Each row of a before or after table is a point. One or more steps were done to the points. Then noise was added and the rows were shuffled. The steps act on columns, c1 being the first. What was done? A step turns or swaps two columns, mirrors them in a line or flattens them onto one, adds a multiple of one to another, or multiplies or shifts one. Angles are multiples of 10 degrees, from the lower column toward the higher: turns from -170 to 170, lines from 10 to 170 but not 90. Use the fewest steps. Two steps may share a column if one is a turn and the other turns, adds or multiplies; they go together, in the order done. Otherwise the lowest column goes first.
(in the rows, 128 means zero)

Before:
[[184 160  70]
 [ 82  88 163]
 [ 85  81 159]
 [161 202  54]
 [112  75 101]
 [128 123  58]
 [100 138  91]
 [ 60  93 152]
 [145 157  95]]
After:
[[131 132  88]
 [161 123 180]
 [151 146 189]
 [153 141 192]
 [140 168 131]
 [103 128  99]
 [117 109 124]
 [132  99 123]
 [102  81  80]]
Steps: turn c1 and c2 by 150 degrees; multiply c1 by 0.4; shift c3 by 30

Before, 9 rows:
[[ 55 155  31 137  71 214]
 [ 75 102 124 212 144 115]
 [127 103  91 105  95 104]
 [172 114 157 129 150  89]
 [205 105 177 109 105 113]
 [166 140 113 225 159 151]
 [145  73 166 144 173 127]
 [101 157 111 194 187 144]
 [157  69  89  88 108 117]]
After, 9 rows:
[[147 186 146 180 106 118]
 [133 123 143 103 104  88]
 [ 62 136  54  89 100 112]
 [189  99  36  91 110 152]
 [115  69  62 107 101 142]
 [140 144  71 208 189 217]
 [145 143 133  83  59 129]
 [104 170 130 172 136 104]
 [193 159 170  94 132 114]]
Steps: add 1 times c6 to c1; turn c2 and c5 by 140 degrees; mirror c3 and c4 in the line at 150 degrees

Before, 14 rows:
[[127 165 195 106 114 109 106  66 171]
 [ 77 169 184 116 129 175 159 120 163]
 [ 13 130  52 190 183  92 176  86 185]
 [114 121 155 152 134 130 128 120 206]
 [ 38 159 102 135 173 127 102 115 161]
 [ 55 199  76 133 160 139 154 125 188]
 [111 139 135 106 105 141 154  53 182]
 [177  52 176 221 131 155 126 141 151]
 [ 64 142  61 194 234 141 210  63 130]
 [142 109 120 164 115 113 148 226  79]
 [104  96  75  90 117 144 172 138 145]
 [165  78 159 222  51 167  99 126 124]
 [115  77 167 188  85 122 169 133 131]
 [ 89  90 142  69 111 163 139 159  98]]
After:
[[129 134 193 106  89 109  83  84 115]
 [ 74 149 187 116  91 173 101 122 168]
 [104  99  74  91 149 142 119 136 173]
 [164  36 155 222 130 164 124 126 101]
 [143 106 117 163 141 112 182 194 140]
 [ 55 190  81 133  81 139  73 126 165]
 [176  92 177 222 198 156 103 137 129]
 [ 88  93 144  70 152 164 161 152 134]
 [108 112 134 103 104 143  76  78 163]
 [ 62 226  57 196 170 142 141  84 208]
 [114 128 152 151 136 132  52 124 140]
 [ 36 184 103 134 121 130  90 116 109]
 [115  70 167 186 155 123 132 133 169]
 [ 12 176  52 191 153  92  78  97 186]]
Steps: turn c2 and c5 by -60 degrees; turn c7 and c9 by 80 degrees; multiply c8 by 0.7

Before:
[[135 140 123 149 119 121 141 133 111 113 127 113]
 [132 119 158 143  92 138 136 120 140 108 159 117]
 [153 137 109 201 120 106 144 123 132 157 145 133]
 [145  77  74 119 138 121 139 139 141 145 114 135]
 [170 164 146 153 116 122 145 140 146 117 118 187]
 [151 123 122 170 134 116 168 151 125 137 138 148]
 [106 130 132 164  86 114 135 151 129 100 132 137]
 [134 110 130 153 114 150 149 136 127 141 117 115]
 [147 128 129 123 111 134 122 166 137 116 137 130]
 [133 120  77 181 152 138 122 129 165 121 135 175]
 [139 115 147 110 134 126 141 139 129 171 139 165]]
After, 11 rows:
[[139 132 102 158  89 116 135 150 133 161 130 107]
 [158 166  81 187 113 122 141 142 144  96 115 148]
 [119 110 126 137 112 151 150 139 128 120 118  97]
 [121  71  76 125 141 124 139 140 138 104 115 138]
 [144 140 119 126 119 129 140 133 108 128 126  99]
 [ 93 111 135 144 135 126 140 136 132  98 142 162]
 [144 129 132 126 112 140 121 167 136 119 135 136]
 [119 136  56 177 121 106 149 126 130  95 145  73]
 [138 118  10 194 152 141 124 127 168 129 131 116]
 [136 126  77 168 137 116 168 148 129 102 140 110]
 [147 119 159 133  95 135 136 120 139 131 160 112]]
Steps: mirror c1 and c10 in the line at 150 degrees; turn c4 and c12 by -50 degrees; add -1 times c4 to c3

Before:
[[146 152 164 192 117 128 104 124 174 135 106 158 158 126 204 151  93 120]
 [147 162 105  85 124 222 178 179  93 147  60 140 124 104 108  55 104  81]
 [ 91  91 120 123 122 109  87 214  55 151  45 206  76 116  90 156 109 109]
 [ 55 174  85 124  71 198 161  63  80 145 160 129  93 141 101 114 170 180]
 [ 94 158 131 155 140 209  42  81 127 170  94 124  90 212 137 102 106  95]
 [177 170 154 182 168 136 122 139  31  91 159 177 100  75  94 141 162 132]
 [165 118 158 116  86  99  82 112 130 135  97  98 132 187  68  99 145 149]
 [ 98  78 119 164 146 181 140 176 166  50 143  74 132 114 139 112  65 157]
 [124 166 162 104 134 104 166 123  81 151  87 110  94 178 112 170 206  93]
 [171 157  63 138 123 135 143  99 118  65 138 155 122 169  95 159 104 179]
 [156 111 150 176 139 203 164 116 159 149 184  14 179 127 121  64   7  74]
 [138 152 175 126 158 114  84  74  42  93  71 108 168 131 103 110 105 109]
 [105 177  81 196  99 137 219  87  89 140 165 168 127 159 139  69 199  95]
 [ 67 159 145 132 149 120 121 195 106  76 168 187  94 107  91 136  89 177]]
After, 14 rows:
[[ 49 154 121 102 140 208  80 102 183 169  93 123  90 212 115  82 107  97]
 [114 168 134  70 169 136 175 138  37  92 159 177 100  78 102 140 164 153]
 [ 94  91 123 133 123 110  85 158  44 150  44 204  74 115  87 215 109 138]
 [172 175  89 145  72 198  61 114 131 144 159 127  92 140 142  63 170 186]
 [224 178  60  80 100 136 122  69  91 140 165 166 128 158 115  87 198  96]
 [159 111 131  75 138 202 162  62 212 149 184  14 178 130  88 116   8  91]
 [143  78 109  98 146 180 100 114 203  51 144  75 131 113 156 177  65 144]
 [ 82 155 174 113 157 112 131 113  31  93  72 111 169 130  97  74 103 128]
 [175 162 122 176 126 225 155  56 159 145  61 141 125 103  84 182 103 105]
 [136 156  63 140 123 136 174 158 124  63 138 153 122 170 138 101 105 185]
 [167 167 169 139 133 104 134 170  67 152  87 110  92 179  94 122 205 112]
 [ 76 118 161 132  87  98 157  96 109 133  96  99 132 186  96 112 144 184]
 [132 159 144 118 148 120  66 137  99  77 169 186  93 105 131 195  88 187]
 [101 154 140  56 117 126 140 151 174 135 107 157 157 126 180 125  93  74]]
Steps: mirror c1 and c7 in the line at 50 degrees; mirror c3 and c4 in the line at 170 degrees; add 0.7 times c6 to c9; swap c8 and c16; turn c15 and c18 by -40 degrees

Before:
[[146  98  51 135 144 138 134  87  74 173 131  80 155 121 116  90 126 135
  119 127 108 189 151  84]
 [ 27 141 124  98  83  69 214 150 174  59 140  88 125  78 175  79 162 126
  156 144 111 121  70 173]
 [140  95  37 117 141 136  62 156 165 155 134  89 183 105  94 154  93 194
  113  97 134 187 143  80]
 [  7 187 128 123  61  68 157 120 142  95  70 101 172 119 164  87 170 110
   73 120 134 142  91 211]
 [145  39 122 116  68 110  84 157  84 116 172  88 134  83  77 134 135 121
   93  41 193  82 156 136]
 [ 61 112 135 156 114 104 179 174 135  96  75  32 144 118 154 141 162 111
   71  90 141 115  73 142]
 [118  95 105  99 172 140 133 113  78 123 135 122 242  70 122 136  80 188
  131 106 143 164 141  87]
 [120 139  82 198 129 119 128 116 104 189 147 125 189  90 136 126  70 152
  158  43 162 127 100 106]
 [ 51 171 111 112  98  21 225 122 170 118 104  76 147 120 157 133 171 164
   84 155 185  73  76 165]
 [ 81 141 127 130  56  59 200 124 156  36  65 121 147 160 147 134 200 119
  119 106 102 111  96 155]
 [118  50 121  68  38 176 133 200  96 148 142 115 124 143  35 152  87 144
   71  69 160 113 125  92]
 [159 131  75 108 154 134 115 117  73 199 125 118 169  49 171 168  92 162
  141  75  74 149 156 135]
 [ 88  96  96 160 133 137 114 140  91 161 194 129 166 104 129 173 122 182
   95 101 112 171 175  79]]
After, 13 rows:
[[ 88  95 154 113 133 139 120 140  92 157 193 129 165  91 116 173 123 201
  162 100  77 172  75 112]
 [141  94 215 103 141 137 170 157 163 163 134  89 183 130 150 153  91 214
  184  97  80 187  97 133]
 [144  39 130  81  70 110 139 154  86 134 172  87 134 124 179 134 135 143
  185  39 135  83  97 190]
 [145  98 200 123 145 139 118  86  74 175 131  79 153 118 122  87 126 156
  130 128  85 191  93 108]
 [121 137 179 115 132 118 146 116 101 183 149 125 189  50 102 128  70 172
  106  42 105 126 148 161]
 [ 78 142 135 157  56  59  68 124 155  34  66 120 148 139 139 134 202 140
   90 107 153 110 159 101]
 [159 131 174  46 154 136 146 116  76 181 125 119 169 120  61 170  93 182
  127  74 136 151  90  74]
 [ 25 143 141  68  84  68  80 149 175  47 141  89 124 137 107  82 161 147
   52 143 176 122 184 110]
 [118  96 148  64 171 140 128 113  77 125 135 120 242 134 136 137  79 207
  121 104  87 165 112 143]
 [  6 188 136 118  62  68  72 122 142  86  72 101 171 131 106  86 171 130
  152 123 211 140 163 133]
 [117  50 139 122  39 177  86 201  97 178 144 114 124 189 210 152  89 164
  169  69  91 113 134 160]
 [ 61 114 131 128 114 104  52 174 133  90  75  34 144  99 117 141 164 132
  137  89 142 113 183 138]
 [ 53 172 154 115  97  20  25 120 171 110 107  76 148 143 103 133 171 186
   99 156 166  74 177 185]]
Steps: turn c3 and c23 by 170 degrees; turn c4 and c14 by -70 degrees; turn c7 and c19 by -140 degrees; mirror c10 and c15 in the line at 170 degrees; shift c18 by 20; swap c21 and c24

Before:
[[152 153 105 154 130 139 115 198  54 110 118 125 111  71 102 156 153  95
  119 151 127 149  94 125  86 139  24 175 150 114 130 117 103 122 135 160
  122 141  98 132 111 159 152 139 105 135 134 151]
 [ 66 136 118 100 147 122 151 129  78 113 115 123 108 146 111 125 126 142
  102 140 130 115 124 104 127 126 143 151 166 148 108 145 116 146 129 109
  134 149 100 145 116 149 149 144 104 150 128 146]
 [156 131 106  93 135 114 131 156 154 168 119 135 166  86 123 123 127 137
   89 143 159 129  98 114 119 122 149 118 151 138 140 114 111 137 128 145
  127 156 109 104 122 146 118 118 161 156 134 140]
 [136 165 142 112 114 114 158 139 137 166 125 118 142 142 127 146 160 143
  123 109 127 116 130 128 139  91 138  93  98 145 101 113 126  95 139 124
  114 172 133 132 120 113 134 150 137 157 106 144]
 [160 124 143 108 129 158  68 136 135 142 120 128 132 149 143 161 173 120
  132 144 149 121 109 116 133 135 128 105 166 124 122 118 112 142  97 136
  128 150 100 140 114 141 133 141 153 143 143 128]
 [145 127 114 129 148 121 156 133  76 110 120 121 151 153 104 154 125 105
  196 144 134 136 124 124 139 141 153 146 173 146 123 109 130  48 118 142
  110 142 149 147 110 159  82 130 158 124 142 136]
 [112 130 126 100 144 105 143 142 152 110 128 119 148 149 107 116 134 135
  138 124 123 122 157 108 123 146 154  94 133 143 125 224 129 139 128 123
  132 143 249 138 120 109 141 135 146 131 136 153]
 [143 133 135 134 146 140 135 130 136 142 143 113 125 163 106 161 124 143
   96 128 163 135 107 129 115 144 142  99 101 141 115 115 105 140 136 126
  125 159 109 108 124 135 151 152 116 157 128  84]
 [135 138 128  95 116 109 158 177 159 129 119 116 110 163 159 155 145 145
  102 124 165 233 125 112 135 114 142 111 129 143 136 110  90 123 142 109
   91 143 118 111 124  94 152 106  97 129 100 153]]
After, 9 rows:
[[160 123 142 112 130 158  68 136 135 141 146 129 132 151 131 163 189 121
  132 143 152 120 108 117 134 141 129 106 166 112 120 119 113 141  97 136
  126 150 100 140 113 140 131 140 102 144 124 128]
 [136 139 126 168 118 110 156 189 160 129 101 116 111 162 151 155 135 146
   99 126 165 234 124 112 134 102 142 113 131 102 137 110  89 122 142 109
   89 143 119 110 124  95 152 107 106 129 115 152]
 [137 166 142 124 113 113 159 147 138 164 108 117 143 142 145 147 152 142
  122 108 127 116 130 128 138  53 138  92  97 134 100 113 127  97 138 125
  114 171 132 132 120 113 134 147 110 157 120 143]
 [155 130 105 107 136 114 129 158 153 168 138 135 165  88 135 123 121 137
   89 143 159 129  99 113 120 117 149 118 151 138 140 114 111 137 127 146
  129 156 111 104 122 147 119 118  85 154 118 138]
 [147 127 115 101 148 122 157 138  76 111 142 121 152 152 137 154 120 106
  196 145 134 135 126 124 140 151 152 147 170 159 122 109 131  48 118 143
  109 142 151 148 111 157  82 132 117 123 122 135]
 [152 153 106 139 131 141 112 188  56 111 136 124 111  72 105 157 159  94
  119 151 128 149  94 124  88 149  23 173 151 150 129 117 105 121 136 161
  122 143 101 132 111 160 151 140 160 135 121 151]
 [144 134 134 136 147 139 133 132 137 143 126 112 125 164 131 159 132 143
   97 130 164 136 108 128 114 159 142  98 100 154 116 113 106 141 134 125
  124 160 107 107 125 136 150 151 137 156 141  85]
 [ 64 136 117 160 146 123 152 135  78 115 132 123 107 146 140 124 123 141
  101 140 132 113 123 103 129 125 145 151 165 151 107 145 117 147 127 109
  133 149  98 146 117 150 149 145 109 151 117 144]
 [111 131 126 120 145 105 141 146 151 109 136 121 150 149 134 113 122 135
  137 122 124 123 157 107 124 168 154  96 133 155 126 224 128 141 126 123
  131 142 249 139 120 108 142 134  97 130 128 153]]
Steps: turn c4 and c45 by 110 degrees; add 0.5 times c6 to c17; turn c15 and c30 by -70 degrees; add 0.5 times c15 to c8; mirror c11 and c47 in the line at 50 degrees; multiply c26 by 2

Before (14 x 64):
[[140 166 127  98 120 107 120 106 133 109 139 135  96 156 118 101 129 125
  126 133 115 133 127 163  89 124 119 146 120 153 121 110 157 135 137 135
  148 125 132 139 128 140 151 130 146 149 136 121 161 124 102 115 145 135
  131 164 108 145 109 168  79 162 146 124]
 [144 110 120 101 115 120 192 142 130 144  39 131 101 151 108 145 105 114
  122  92 145 111 108 135  91 120 122 124 117 123 124 129 144 130 123 105
  116 139 133 129 115 143 102 116 168 158 105  53 129 162 143 139 131 149
  128 157 158 138 101 124 138 127 155 162]
 [134 162 123  94 144  89 132 135 103 133 144  88 143 146 138 106 125 136
  128 122 145 116 139 164  99 137 116 120 110 139 157 121 159 115 118 131
  145 110 129 135 121 135 131 113 156 152 131 131 114 122 120 150  76  82
   96 160 140 124 106 118 108 129 151 152]
 [132 108 119  90 116 116 152 116 149 130  74 143 137 126 119 129 124 130
  121  77 121 168 119  96 172 139 129 202 124 110 121 120 156  60 137  99
  148 140  97 144  72 133 111 180 164  52 132 123 117 161 135 121  96 142
  118 163 128 132 107 153 129 155 131 127]
 [ 98 117 134  92 118 133 137 105  99 123  86 118 101 158 123 106 126 124
  121 134 137 108 139  54  96 141 119 106 119 116 132 121 157 128 120  95
  142 127 128 102 125 141 159 128 139 156 123 140 122 117 129 154 117 142
  125 147 111 118 124 126 136 121 141 124]
 [110 114 124 187 115  65 114 136 151 129 134 128 137 119 144 134 117 132
   96 139 128 148 140 137 131 129 147 107 119 102 161 112 150 127 118 140
  131 137 139 129 104 137 180 103  71 162 133 134 141 131  74 140 112 133
  134 135 191 114 116 127 143 136 127 132]
 [119 116 110  95 123 115 126 118 112 104 155 147 138 144 118 125  93 121
  124 137 139 111  94 161  97 155 163 111 106 214 122 111 143 114 116 152
  149 142 126 124 122  16 102 102 156  91 133 134 143 165 129 136 128 144
  114  87 125 157 102 128 128 130 146 125]
 [134 137 127 185 132 130 124 147 114 131 132 127 144  73 113 141 109 132
  133 133 133 154  83 142 101 128 152 108 130 103 147 121 155 135 143 150
  143 127 130 114 131 140 121  99 146 105 120 119 171 148 126 153 144 107
  127 158 139 128 117 147 147 146 102 128]
 [151 107 111 178 176 131 123 106 104 119 146 126 141 137 113 107 130 119
  131 147 122 132 119 160  98 120 116 113 108 113 126 118 129 135 108 139
  129 128 131 125  89 139 103 161 170 144 105 124 129  99 139 143 118 151
  126 144 110 139 102 156  92 118 142 122]
 [129 113 134  91 117 135 115 143 109 130 135 132 120 152 142 108 128 139
  126 134  96 131 140 120 118 117 117 138 139 151 135 116  45 131 130 143
  134 139 123 117 135 148 103  98 107 137 132  89 133 155  91 146 145 110
  131 159 124 114 101 128 145 124 136 151]
 [142 140 113 100 147 136 136 123 162 140 135 131 145 111 124 137 101 111
  111 141 139 132 120 138 107 150 155 108  99 138 164 197 114 116 127  35
  155 136  92 134 115 148 121 147 143 155  88 141 115 168  88  98 135 132
  109  93 126 188 137 120 140 121  51 161]
 [118 116 115  99 137 119 116 128 190 121 149 143 121 122 152 111  92 142
  127 107 143 106 139 136 151 131 131 112 104 122 156 138 155 114 117 152
  151 109 126 141 119 100 108 129 165 143 120 111 112  97 129 131 131 146
  120 107 105 121 118 124  88 135 140 120]
 [151 121 147 100 116 137 150 125  91 129 155 106 136 125 113 101 138   7
  131 140 146 128 125 142  97 125 125 132 104 126 129 236 141 132 113 140
  117 143 123 115 107 119 123  95 170 138 136 104 121 151  97 149 127 124
  109 138 115 118 114 118 144 137 113 130]
 [110 117 146 116 121  95 146 129  96 120 152 140 145  63 108 113 111 138
  129 104 105 136 126 123 110 151 126 120 136 108 131 123 160  99 116 144
  158 130 132  68 140 148 123  96 102 129  95 127 130 125 130 133 141 136
  131  93 116 133 109 139 129 123 122 133]]
After:
[[133 138 146 185 132 131 124 147 115 132 130 126 144  73 112 141 177 130
  134 133 133 155  83 142 102 128 152 108 131 103 147 121 128 135 143 116
  144 127 130 114 129 140 121  99 146 105 120 118 116 147 127 154 144 107
  127 158 139 128 117 147 148 147 102 129]
 [110 113 136 187 116  83 115 136 151 129 134 129 137 120 144 135 139 171
   97 139 128 147 141 137 130 128 146 107 119 102 161 111 129 127 118 118
  132 136 139 129 104 138 179 104  71 162 134 134 128 132  74 140 111 133
  134 136 191 115 116 127 142 136 128 131]
 [ 99 117 102  91 119 129 137 105 100 124  86 118 100 157 123 106 133 122
  121 134 137 108 140  56  95 141 119 105 119 117 133 120 129 129 120 150
  142 127 130 102 125 140 159 129 139 156 123 139 134 117 130 153 117 143
  124 146 111 118 124 126 135 121 141 125]
 [141 166 134  98 119 111 121 106 133 108 139 134  96 156 117 101 152 139
  126 132 115 133 127 163  88 123 120 146 120 153 122 110 129 134 137 124
  147 125 133 138 127 139 151 130 145 149 137 120 107 124 102 115 145 136
  132 164 109 145 109 168  80 162 145 124]
 [151 106 129 178 176 124 123 105 104 120 146 126 141 137 114 106 134 121
  131 146 122 132 119 160  98 120 116 113 108 112 126 119 128 135 108 107
  129 127 130 124  88 138 103 161 171 144 105 124 126  98 139 142 118 151
  126 144 109 139 101 157  93 117 142 123]
 [151 121 149  99 115  57 150 126  92 130 155 105 135 125 114 100 126  29
  131 141 146 128 125 142  98 125 126 132 105 128 128 237 128 132 113 139
  117 143 123 116 108 119 122  95 170 138 136 103 126 151  96 150 127 125
  109 138 115 117 115 117 145 137 112 130]
 [118 116 142 100 138 130 116 128 190 121 149 143 121 121 151 111 120 145
  127 106 144 106 141 135 150 130 131 112 105 122 156 138 127 113 117 105
  151 109 126 141 119  99 108 129 166 143 120 112 166  97 129 132 131 147
  121 107 105 121 118 124  88 135 140 120]
 [119 116 140  95 123 114 125 118 112 104 155 147 138 143 118 125 166 131
  125 138 138 112  94 160  97 156 162 111 107 214 123 111 128 113 116 101
  150 142 126 124 122  15 102 102 156  90 133 134 146 165 130 136 128 143
  113  88 126 158 102 128 127 130 146 124]
 [111 118 152 116 122 109 145 128  96 120 151 140 144  64 108 114 151 157
  128 104 106 136 127 123 111 152 126 121 136 108 131 122 129  99 115 137
  158 130 133  67 140 147 122  95 101 130  95 128 140 125 130 133 140 137
  129  93 117 134 109 139 128 124 123 133]
 [143 110 104 101 115 113 192 142 131 144  39 132 102 151 108 144 144 122
  122  92 145 112 107 136  91 121 122 125 117 124 123 130 128 130 123 133
  115 139 132 129 116 142 101 117 168 158 104  53 144 160 143 139 132 149
  128 157 157 138 102 123 138 126 156 162]
 [129 113 144  91 117 140 115 143 109 132 136 132 121 152 142 108 136 132
  126 135  96 131 140 120 119 117 115 139 138 151 134 115 127 130 129 126
  135 140 122 117 135 147 103  97 107 137 133  89 126 156  91 146 145 110
  131 158 125 114 100 129 145 123 136 152]
 [132 108  98  91 116 120 152 116 149 131  75 143 137 126 119 129 116 137
  122  77 121 168 120  96 173 138 129 202 124 111 122 120 128  60 137 135
  149 140  95 144  72 133 111 179 164  52 131 123 138 162 137 122  97 142
  119 163 128 132 107 152 129 155 131 127]
 [134 161 128  93 144 103 131 135 103 132 143  87 143 146 138 105 127 159
  127 122 146 115 139 164  98 136 116 119 110 139 158 122 129 114 119 122
  145 111 128 136 120 136 131 113 156 152 131 132 140 123 120 149  76  82
   95 160 139 123 107 117 107 129 151 151]
 [142 141  41 100 147 124 135 122 161 140 134 131 145 112 124 136 126 109
  111 141 139 132 121 138 108 151 156 108  99 138 164 196 129 115 127 161
  156 135  93 134 115 148 121 145 143 155  88 142 158 168  88 100 135 133
  108  93 126 188 137 120 141 121  51 161]]
Steps: mirror c3 and c36 in the line at 30 degrees; turn c6 and c18 by -40 degrees; turn c17 and c49 by -130 degrees; add -0.3 times c9 to c17; multiply c33 by 0

Before, 10 rows:
[[160  70  92 185 144 141 107 215  79  71 137  90 138 129 109 115 177 106
   54  64 172  40 143 139  71  82 149  63  81 143  94 122 119 158 137 110
  155 175  67  99 162 130  91 170 149 173 183 122 127 113 125 188 139  30
  121 148 248 111 188 145 121  78 188 106]
 [151 152 146 115  60 101 158 124 177 173 106 208 127  88 163  89 140 201
  179 133  75 158 216 151 194  70  64 167 168 147  94 249 100 118  52 132
   62  83 151  85  90  77 132 123  63 160 161 186 212  58 131 162 184 140
   89 190  96 241  48  93 201 157  85 175]
 [149 117  92 167  85 100 137 174 104 109 177  97 224 129 126 159 120 157
   93 141 148 101 162 175  83  85 187  45  78 166 148 128 165 183 131 195
  125 240  68 111 128 173 106 138 107 125 116 133 109 135 133 148  60 150
  169  82 170 100 133 154 108 156 111  99]
 [146 104 119 116  95 120 141 140 196 176  94 199 150  81 187  80 116 179
  158 150  75 185 247 119 208  53  95 219 226 134 102 228 113  57  62 176
   67 105 192 111  90  93 127  39  93 211 221 175 181  67 147  72 159 133
   28 200  92 192  85 142 171 207  68 156]
 [141  99  83 161 221 112 150 192 105 126 179  96 140 160 104 128 177 178
  104 110 207  65 147 128  84 108 106 101  52  98 128  95 108 187 165 106
  176 120 123 147 102 124  68 171 142 168 166  79 102 143 136 164 133  81
  151 125 188 136 212 162 172  71 172  83]
 [158  89  63 178 205  95 185 187 150  81 150  86 101 150  81 163 171 129
  122  98 192  68 111  57  52  85 110 111  70  86  55 176 100 151  77  79
  162 149 180  84 125  91  51 179 178 165 171  80 139  77 162 201 166  44
  126  88 179 119 171 195 134 114 169 162]
 [177  69 129 115  80 115 114 105 157 205  71 188 132 119 209 113 152 184
  136 163 103 147 195 149 118  60  41 181 204  98 101 205 133 121  44 143
    8 111 235 122  93  95 134 103  70 185 161 179 174  87 187 129 159  94
   41 184 106 173  56  96 174 143 114 174]
 [154 132 168 124 152 149  88 198  70 137 123 135 147 117 141 144  80 107
   77 128 145 102 149 157  67 111 196  70 138 179 132 124 162 143 113 129
  144 155  89 119 101 140  86 114 110 123 127 127 158 173 122 139 116 164
  125  81 168 141 101 146 106 118  92  98]
 [140  89  85 104 119  98 126 149  86 159  96 134 129  75 140 164  92 164
  120 134  64 191 162 190 110 119 142  81 142 203 143 165 145  91  94 186
   68 181  96 163 108 136  89 115  70 132 176 193 147 176  75 137  76 142
  131 152 119 188  72 119 119 193 131  74]
 [146  83 109 131 120 195 121 137  75 129 183 108 152  78 144 133 162 172
   56  85 101  89 124 169  68 102 209  68 120 154 125 154 178 147 164 163
  113 163  98 168 104 143  74 115 104 161 127  87 131 146  44 156  67 140
  166 100 215 140  98 156 114 156 136 134]]
After, 10 rows:
[[148 116  55 168  85  99 138 175 104 110 177  94 222 128 126 160 118 133
   93 140  99 133 163 176  83  86 188  47  78 167 104 129 164 184 131 196
  125 240  67 114 129  75 105 120 107 126 115 133 111 136 134 148  58 150
  169  80 170  99 133 153 108 156 111  98]
 [160  69  71 186 145 141 110 213  78  69 137  89 138 129 109 117 177 142
   55  61  64  54 143 138  73  81 150  63  82 143  87 121 120 172 135 111
  155 175  69  99 163 140  92 158 150 175 181 123 128 111 125 187 138  31
  121 148 250 113 189 145 122  76 187 105]
 [144 106 169 116  91 119  70 139 197 176  95 199 149  83 185  82 119  85
  158 149 199 134 246 119 208  55  98 218 225 133 168 228 113  30  63 175
   66 106 190 111  87 121 127  70  91 211 221 175 180  68 148  72 158 135
   28 200  93 191  85 142 172 206  66 157]
 [154 133 158 125 154 149  71 198  69 138 123 135 145 118 139 144  81 148
   77 128 102 118 150 156  69 111 196  66 137 180 111 123 164 137 112 129
  143 155  90 119 101 132  85 108 110 124 127 127 157 170 122 138 116 165
  127  83 168 141 101 145 106 119  93  99]
 [141  88 111 102 119  97  48 149  87 158  99 135 130  77 139 165  94 113
  121 132 205 169 162 191 112 119 142  81 142 201 153 167 145  88  94 187
   67 182  97 162 109 100  90 130  70 134 175 191 146 176  75 136  78 144
  134 153 120 187  72 119 120 192 132  77]
 [153 150 152 115  61 101  96 125 178 173 108 206 126  85 162  89 141  67
  179 133 194 112 215 150 194  69  64 167 167 148 150 248  99 116  51 131
   63  82 148  84  92 121 133 126  64 159 162 187 213  58 131 161 185 138
   93 191  97 241  46  92 200 157  85 173]
 [144  84  96 130 118 194  47 136  75 129 184 107 151  79 144 135 162 111
   55  85 145 106 125 170  66 104 209  68 120 156  89 156 178 141 165 164
  113 163  99 167 102  90  76 109 103 161 126  87 131 148  43 155  68 140
  165  99 215 142  99 157 115 157 138 135]
 [138  99  44 162 222 112 198 193 104 129 180  95 139 159 105 129 174  99
  105 110  34  95 147 127  84 106 105 102  52  96 105  94 110 197 166 107
  176 120 123 147 102  98  68 148 141 167 165  79 103 142 137 164 130  81
  153 125 188 136 211 162 174  70 172  83]
 [160  90  46 179 207  94 217 187 150  81 150  87  99 150  80 164 171 112
  121  99  63  36 112  54  54  87 108 113  70  88 137 177  98 169  76  78
  162 150 180  84 123 157  53 170 178 166 170  79 140  78 164 203 165  44
  125  89 178 121 172 195 133 114 169 164]
 [175  69 137 115  79 116 100 105 157 205  70 187 132 119 208 113 151  83
  134 162 160 115 196 149 118  60  41 182 202 101 147 204 133 114  42 142
    9 108 233 121  96 116 134 108  73 185 163 180 174  89 187 128 158  95
   38 182 107 172  57  95 173 143 115 175]]
Steps: add -0.7 times c34 to c3; turn c34 and c44 by -20 degrees; add 1.5 times c14 to c7; turn c18 and c42 by -140 degrees; multiply c18 by 0.7; turn c22 and c31 by -60 degrees; turn c21 and c31 by 160 degrees
